Each row of a before or after table is a point. One or more steps were done to the points. Then noise was added and the rows were shuffled. The steps act on columns, c1 being the first. What was done? A step turns or swaps two columns, mirrors them in a line or flattens them onto one, adds a multiple of one to another, or multiplies or shifts one. Angles are multiples of 10 degrees, from the lower column toward the higher: turns from -170 to 170, lines from 10 to 170 but not 90. Use the fewest steps. Two steps may share a column if one is a turn and the other turns, adds or multiplies; they go together, in the order done. Otherwise the lowest column goes first.
(in the rows, 128 means zero)

Before, 8 rows:
49,185
126,154
90,125
198,129
47,144
142,157
94,157
109,123
After:
189,165
85,136
126,160
114,113
48,101
96,107
30,137
115,148
Steps: turn c1 and c2 by 30 degrees

Before (12 x 6):
36,154,165,178,88,168
54,95,97,124,86,178
138,122,103,129,128,154
56,160,104,159,154,161
118,107,168,130,131,146
120,82,93,146,157,165
48,110,93,249,155,165
136,165,98,122,165,176
132,164,141,177,74,126
107,128,99,119,158,121
110,161,154,140,115,175
127,152,107,163,34,113
After:
138,80,126,121,165,178
130,106,96,178,74,124
109,122,87,140,114,176
37,129,83,179,87,169
47,120,165,249,156,164
138,114,152,130,127,158
57,90,126,157,153,162
116,171,111,132,129,144
127,96,129,166,35,114
118,140,185,145,158,165
53,132,174,126,87,175
108,109,148,117,158,118
Steps: turn c2 and c3 by -140 degrees

Before, 13 rows:
138,142,131,135,111,116,148,143,111,147,149,137
139,82,110,150,127,146,103,137,107,149,114,136
144,122,130,158,134,82,139,141,132,95,141,147
149,149,154,109,142,130,103,134,140,133,144,186
131,155,112,89,106,141,135,105,143,104,137,167
121,144,143,156,130,149,97,146,98,150,99,119
149,105,148,152,109,144,120,113,109,115,121,120
139,150,124,141,136,145,102,50,126,153,133,139
150,131,122,130,138,132,172,136,107,150,102,132
98,119,150,160,133,128,117,87,148,147,115,163
85,129,146,107,130,135,105,98,96,134,123,140
101,122,128,44,108,81,105,133,147,147,134,124
107,134,128,93,139,143,128,129,130,143,138,116
After (13 x 12):
139,151,7,140,136,146,102,50,127,153,133,138
132,155,77,89,106,140,135,105,143,104,137,168
148,149,163,109,143,129,102,133,141,134,145,186
151,131,135,130,138,131,171,135,107,149,101,132
100,121,136,45,109,80,106,133,147,147,134,124
107,134,129,92,139,142,129,129,130,144,138,116
85,130,101,107,131,136,106,98,95,134,123,139
144,123,149,158,134,83,139,140,133,96,142,147
120,145,169,156,130,149,97,146,98,150,99,119
98,119,89,160,132,128,117,87,147,146,114,162
149,105,126,152,111,144,119,113,109,115,120,119
136,141,155,136,111,117,149,142,112,148,149,136
139,83,124,150,127,146,102,137,107,149,113,135
Steps: add 1.5 times c8 to c3

Before:
117,120,134,146,149,161,249,95,126,151,112,130,101,160,144,130,145,80,157,121,98,138,121,77
126,66,121,103,122,139,85,12,140,116,125,155,146,145,130,78,105,77,150,157,102,82,139,129
152,101,132,132,119,142,92,138,127,155,211,119,110,38,140,149,122,128,140,145,159,130,162,141
109,51,176,139,117,159,85,103,139,120,117,117,124,165,138,94,137,134,107,139,153,127,70,107
108,94,146,107,122,109,87,139,116,120,163,166,146,159,145,149,149,137,156,124,101,139,164,133
199,95,116,143,135,155,145,139,161,116,109,142,135,162,135,135,140,109,138,129,112,81,102,73
121,113,147,107,142,91,115,118,113,119,121,128,144,71,147,142,75,70,146,121,163,136,148,123
112,115,137,130,141,98,89,139,130,117,113,134,115,169,139,138,141,124,131,118,133,110,187,143
After:
115,121,132,146,147,162,249,96,125,150,111,131,102,161,134,129,143,80,155,119,96,138,110,77
154,101,133,132,119,137,90,137,129,154,211,117,109,37,162,147,122,128,139,145,160,129,139,143
126,65,119,105,123,140,86,13,141,116,126,156,146,146,138,76,103,76,151,158,103,80,133,129
112,114,136,130,142,98,87,138,129,118,115,135,117,168,182,138,142,125,131,116,132,108,156,141
107,95,148,106,122,111,88,137,117,120,163,165,145,157,167,149,151,138,158,125,100,138,137,134
119,114,147,105,139,91,115,118,116,118,121,128,143,71,154,141,73,69,145,123,162,137,124,125
198,97,116,143,134,155,146,141,161,119,108,142,136,162,114,134,139,109,136,128,111,79,108,72
111,51,177,139,118,158,85,103,140,121,115,118,123,166,91,96,137,135,107,138,153,126,81,106
Steps: turn c15 and c23 by -50 degrees

Before:
138,118,133,134,112,108,128,139,146,127,79,112,47,167,142,86,119,105,139,152,129,119,167,117,119,161,78,121,130,125,140,93,103,118,124,98,93,153,99,121,162,76,139,181,128,133,87,126,136,190,132,134,121,112,148,117,120,86,59,64,133,151,86,17
123,145,130,117,112,148,114,111,154,114,109,130,151,158,156,174,160,94,129,140,54,113,160,120,119,151,86,121,89,144,128,111,139,151,128,129,134,92,108,150,123,174,122,170,139,147,98,119,72,101,145,165,113,110,117,101,111,132,128,137,130,149,142,148
124,131,121,89,224,14,114,129,68,222,169,112,158,157,106,86,124,105,149,130,125,94,162,114,32,113,86,124,140,109,102,99,102,147,127,104,106,149,156,122,154,98,148,122,137,133,197,110,79,177,129,245,110,113,116,103,128,136,136,156,144,133,148,158
132,155,122,119,162,151,159,161,137,103,90,122,132,122,107,96,127,79,116,155,138,224,153,163,122,106,92,137,117,131,104,108,105,153,82,139,157,148,157,141,129,175,111,181,105,130,140,119,88,50,141,190,101,141,112,158,145,86,14,136,122,121,148,160
138,124,233,137,135,78,185,143,140,128,90,103,140,58,169,127,177,150,115,156,96,121,138,208,104,140,98,149,138,122,197,185,98,208,141,165,61,156,113,125,170,91,117,144,117,154,149,142,161,154,148,192,110,140,143,102,121,114,142,37,126,144,140,81
114,149,138,141,96,138,136,163,96,128,102,114,127,90,169,145,105,97,140,65,92,107,125,119,92,146,106,134,128,157,132,107,137,121,78,136,100,108,97,132,169,156,99,167,109,138,93,128,86,124,113,128,164,113,205,133,149,90,118,166,143,118,148,162
136,65,123,135,174,128,137,78,134,172,106,133,132,168,131,69,107,129,158,97,133,116,148,130,103,134,131,127,126,108,131,148,104,134,133,152,70,155,134,107,209,154,93,173,104,150,90,140,89,116,109,147,109,122,133,122,129,89,143,117,100,35,120,133
133,143,136,123,107,148,125,157,133,109,112,102,146,173,168,117,108,85,129,162,130,138,148,114,69,147,173,147,139,151,116,160,249,126,93,121,232,104,134,149,136,87,124,175,143,107,87,155,159,134,122,132,145,151,121,216,79,191,138,159,121,130,128,111
After:
92,120,134,133,130,105,128,137,142,126,78,114,44,164,142,88,117,105,140,153,131,117,166,117,121,161,81,118,132,125,141,136,98,117,125,100,93,153,97,123,103,74,140,181,131,135,177,131,132,192,128,136,123,115,148,119,120,85,57,65,131,154,88,16
120,142,133,118,130,149,112,110,152,113,114,133,152,161,154,176,162,96,128,142,53,114,157,118,121,151,87,122,89,148,129,140,139,150,132,125,133,90,111,145,139,172,123,173,140,147,157,118,72,101,143,169,116,106,119,98,112,132,127,138,129,150,146,149
154,143,137,122,126,146,121,160,131,110,114,106,144,174,165,114,106,83,130,165,128,135,150,114,69,149,174,150,138,149,115,102,248,127,93,116,229,102,135,150,128,86,125,174,143,104,172,151,163,135,122,127,141,153,119,216,81,192,138,157,119,128,131,112
105,154,122,118,125,148,157,163,138,102,90,123,129,127,105,96,126,80,117,152,138,223,150,165,123,103,94,136,119,127,103,134,100,153,83,137,157,146,155,145,125,172,110,185,100,128,118,123,88,51,142,192,98,143,115,157,146,88,15,139,120,118,146,164
117,149,135,145,128,137,137,162,95,128,107,115,130,89,169,144,107,99,141,61,90,109,127,119,94,144,110,130,130,160,132,148,134,120,83,135,100,104,99,131,93,158,99,168,108,139,171,132,87,119,114,125,168,111,208,129,146,88,115,166,141,119,146,162
142,66,117,135,128,128,138,84,136,171,101,134,135,169,134,69,105,128,156,97,132,117,149,131,102,132,133,128,124,109,129,109,105,138,133,150,71,156,131,106,55,152,93,173,103,150,178,140,90,117,111,148,109,121,135,124,126,89,144,116,99,30,121,130
106,133,120,92,129,11,112,130,69,219,169,112,154,155,107,86,122,109,150,130,127,96,160,115,33,114,89,126,139,114,101,148,102,145,126,105,106,147,157,122,90,105,148,124,136,138,64,110,81,179,131,248,108,112,117,101,125,135,132,156,145,128,147,158
173,122,236,135,133,77,186,140,141,129,91,105,142,58,169,124,177,152,113,156,98,125,137,207,103,141,95,153,137,122,196,92,99,210,141,166,64,158,115,129,84,92,121,149,117,151,115,140,160,154,150,194,113,142,145,102,122,111,144,38,123,142,139,77
Steps: turn c1 and c32 by -120 degrees; multiply c5 by 0; turn c41 and c47 by 170 degrees
